Every row gives one point. The last column is the point's height on a tilted bowl or saddle (a function of degree 2), plus a little noise. Count its main directions that bend up, bend down and stay straight.

Points (15 x 4):
[[-3.3  4.0  3.4 -3.2]
 [-4.9 -1.7 -0.9 -4.1]
 [ 2.0 -2.8  0.1 -0.9]
 [ 6.0 -1.5  2.8 -0.6]
 [ 2.5 -5.5 -3.2 -0.9]
 [-2.0  0.0 -3.0 -2.3]
 [ 1.1  0.3  0.0 -2.0]
 [-5.5  0.0 -3.4 -2.7]
 [-1.0 -0.2 -2.5 -2.2]
 [ 0.6  3.5  0.7 -3.0]
 [-0.1  0.4  6.3 -5.0]
 [ 0.1  0.1  2.1 -2.5]
 [ 3.0 -4.1  0.7  0.1]
 [-2.9 -3.6 -3.6 -4.1]
 [-4.0 -0.8  1.6 -3.9]]
Directions: 1 up, 2 down, 0 straight

Points, 26 rows:
[[ 2.6  1.2 -2.4  1.7  2.9]
 [ 8.1 -0.8 -2.8 -1.2  0.7]
 [-4.1  1.7  0.3  1.3  0.1]
 [-1.6  0.7  2.2  2.7  1.9]
 [ 2.8  0.0 -2.6  2.5  2.4]
 [-4.4 -1.0 -0.4 -2.7 -2.0]
 [-2.3  0.8 -3.3 -3.4 -1.9]
 [ 1.1 -3.4  0.8 -3.4 -1.4]
 [-3.2 -1.8 -5.6 -2.7 -4.9]
 [ 0.7  1.8  0.4  0.2  2.3]
 [-6.5  0.4  1.1  1.1 -1.2]
 [-1.2 -3.1 -1.1  1.3  1.1]
 [ 2.9  2.0 -1.4  0.9  3.0]
 [ 0.4  3.8  3.6 -5.6 -5.8]
 [ 0.3 -5.3  0.8  2.7 -0.1]
 [ 0.8 -2.3 -0.5  5.0  0.7]
 [-0.6 -0.7  3.2 -6.7 -6.2]
 [-2.6 -3.2  1.9  2.1  1.9]
 [ 2.6 -0.6  0.4 -1.9  1.6]
 [ 5.1 -1.0  2.2  3.4 -1.0]
 [-2.0 -3.2  0.8 -1.7  0.0]
 [ 5.1 -1.2 -5.2  4.0 -0.8]
 [-2.7  6.1 -2.6  0.2 -3.3]
 [-1.7  1.1 -3.8 -0.3  0.3]
 [-4.7 -6.0 -0.2 -4.0 -6.9]
 [ 0.9  0.8 -2.3 -0.7  2.6]]
Directions: 0 up, 3 down, 1 straight
